Rows are points. Any point is a mix of the corners, with weights that add up to 1. It lies inside the corners' shape when no weight is negative. Is each point inside? If not, which corners have a negative weight?

Corners:
(1): [ 8 30 55]
(2): [ 45 -12   3]
(3): [ 13 -22 -60]
(4): [-17 -22   3]
Points:
[-13 -11  27] => outside (3)
[28 15 31] => outside (4)
[10 14 35] => inside
[20 -5 23] => outside (3)
[ 8 19 36] => inside
[25  5 23] => inside
[42  3  3] => outside (4)
[ 12 -27 -54] => outside (1)

Corners:
(1): [  4   3 -19  14 -43 -26  28 -35]
(2): [-16   1 -33  23  30  -9 -25   1]
(3): [ 21   5  24  32 -46  13  21  29]
(4): [-28 -35 -14 -38  17  35 -20 -23]
(5): [ 13 -41  24  41   9  58 -14 -19]
(6): [-34  36  13 -36  30  10 -38  -9]
(7): [  6 -39  38  25  -9   7  -1   5]
(8): [ 44 -21  50 -35  -2  41   5 -14]
(9): [  9   0 -16 -30 -40 -22 -38   1]
Points:
[ -7 -13  14 -12  12  25 -27  -3] => outside (1)
[ 12   1  28 -24  -9   9 -15 -24] => outside (2, 3, 4)
[-12   0  -7   7   5  22 -20  14] => outside (1, 7, 8)
[  4 -21  17  15  -4 -16 -11  -4] => outside (3, 4, 5)
[-25  -3 -23 -30  14  -7 -60 -11] => outside (1, 3, 8)
[ -9   6  -2  -7  -8  -1  -4 -18] => inside
[  4  10  21 -12 -29   0   5   2] => outside (2, 5)

Corners:
(1): [ -5 -22  28 -17   7 -30 -12 -22 -24  -7  23 -12]
(2): [-10 -10 -29 -18  10  46 -12  19  29  19 -15  20]
(3): [ 21   7 -41  17 -21  19  29   9  27  38  14  20]
(4): [-15 -36   9  14  30 -10  14  -9  43  19 -31 -38]
(5): [ 27  12   9  10 -23  11   9 -26  -7 -41  36  35]
(6): [ 19  -3 -10 -16 -35  -6  -9  24  16  -4   0  38]
(7): [ -7  27  -7 -15  -2 -35 -12 -24  14  15 -26   0]
(8): [-34  21  33   4  40 -38  17 -14  10  32  40   5]
(9): [-18   8  22  26  12  26 -33  22  21  16  23  -5]
(10): [ 28   2  21  16  38 -38  12   9 -19 -22  10 -23]
(11): [ -9  23  22 -14  14  27 -13  25  12   5  27 -34]
(12): [ 25 -60   3  40 -22  -5  51  40 -30 -35 -21  -4]
(13): [ 26  -1  18   1 -18   0   8 -33  15  40  -3  36]
Points:
[ 13   1 -19 -10 -27  28 -14  17  18  28  -8  16] => outside (4, 5, 8, 10)
[  5   4   9  -2  12   3  -1  12   7   1  10 -10] => inside
[  0   4   2  -3   5 -13  -5 -13  13  14   3  15] => outside (11, 12)
[  7 -14   8   9  -3  -2  13  10   4  -2   0   0] => inside
[ 2  0  4  5  5  2 -2  6 17  7 -4 16] => outside (1, 3, 11)
[  6  -1  12   8   9 -12   4   6   2   2  10   1] => inside

Corners:
(1): [ 19   1  17  21  16 -28  21   4   7  -9 -21  11  30   7  14  -6  55  -3
  34   8]
(2): [-13  12   2 -10  26  30  37  10   0  17   1  -9  14 -14   9   4  11 -20
  16 -25]
(3): [ -1 -10 -10 -23 -29  15 -18  -8  12  28   6  -6  -8   9  32 -11 -15  -7
  43  -7]
(4): [-21 -18  15 -11  23  12  -5   4 -26 -11  39 -20 -46  10  35  26   5 -14
  26 -22]
(5): [ 34   1  -1   8  17 -16  51 -36 -16 -33 -21 -24  14  33  37 -38  35  29
  -7  18]
(6): [ 35 -22  23   3 -29  36 -27   7  15  -9 -19 -40 -20  25  -7  18 -15 -17
  25 -45]
(7): [ 18  19 -19 -25 -12  38  22 -27  24  32  47 -37  30 -27  31 -14  35  16
  29   4]
(8): [ 26 -44  23   4  -9 -40  12   4  40 -31 -16  31  12  56   9  31 -11   4
  -5   2]
(9): [ 36   6  -3  -2  -6  -7  20 -25 -27  32  -4 -27   7 -17 -15   6   8  -3
  52   1]
(10): [-19  -6 -32   2 -28  49  29 -28  13  -4  60 -12  48 -35 -28  -3  15  17
  45 -42]
(11): [ 47 -27 -31  -9 -41  15   0  16  41  17  33 -26   4  27 -10 -35  28 -22
   3  11]
(12): [-21 -25   1  15  -6 -23   5  28  -7  17 -25  -8 -44  37  17  34  36  -4
  17  -5]
(13): [ 41  -6 -11  -6 -34 -11 -19 -38  39  -2 -28  35  -2  -4 -11 -34   2  -5
 -11   5]
(14): [ 32 -19 -41   2 -26  45 -15   3  36  20 -20  12  -1 -27 -23 -11 -19  -6
  44  19]
(15): [-15   2  12   6  -7  21  13 -32  -8  11  -4   0  36  -5   8  -8 -15   6
  -4  26]
(16): [-26 -48  36 -36  -1 -31 -34 -17 -27  -8  -6 -43 -55   9   9  18 -29 -25
  18 -38]
(17): [-26 -17 -25 -38 -24  -1  -6  -9  -8 -33 -29  47  18 -13  -9  32 -19 -16
 -13   5]
(18): [ 13  -9 -37 -42  26   8 -10 -35   4   0 -10 -36  50  13 -16 -29   7 -37
  -6 -41]
(19): [-18   5 -32 -31  12 -33  -4  20 -21 -14  45 -43  23   9  14   7  -5 -14
 -20 -56]
(20): [-15   1  12 -35  32   9   5  23 -23 -15  36  10  18  -7   9 -35  11  21
 -32   1]
(21): [-10  -9  18  20   0  -8   8  26  33 -37 -25  11 -23  33 -24  32  36 -26
  45  20]
Points:
[  2 -11   4  -7  -4   7  -2  -8   6   1  -9   0   2   2   2   5   5  -8
  22  -7] => outside (5, 11, 19)
[ 11  -9  -3  -8  -3   7   5  -7   8   4   8 -17   6   5   5  -5  11  -5
  19 -10] => outside (17)
[  6 -13  -8 -11  -9   7  -2  -4   5   7   4  -9   4   2   2   1   3  -7
  15 -14] => outside (5, 21)
[  7 -14  -7 -13   4   5   4  11   1   4  28 -32  -2  14  19  -9  15  -4
  15 -22] => outside (9, 13, 15, 17, 21)
[  8  -7 -15  -6   9   8  16  15   3  -8   6  -9  13   5  -2   5  23  -6
  16 -10] => outside (3, 13, 15, 16)
[  7 -13  14  -3  -3  12  -2  -6  12  13  -9  -4   3  -3  -5   2   2  -2
  32  -7] => outside (4, 5, 11, 17, 19)
[  3 -15  -1  -7   5  -2  -3  -1  -1  -2   8 -23  -9  14  12   7   8  -2
  36 -20] => outside (2, 11, 13, 15, 17)
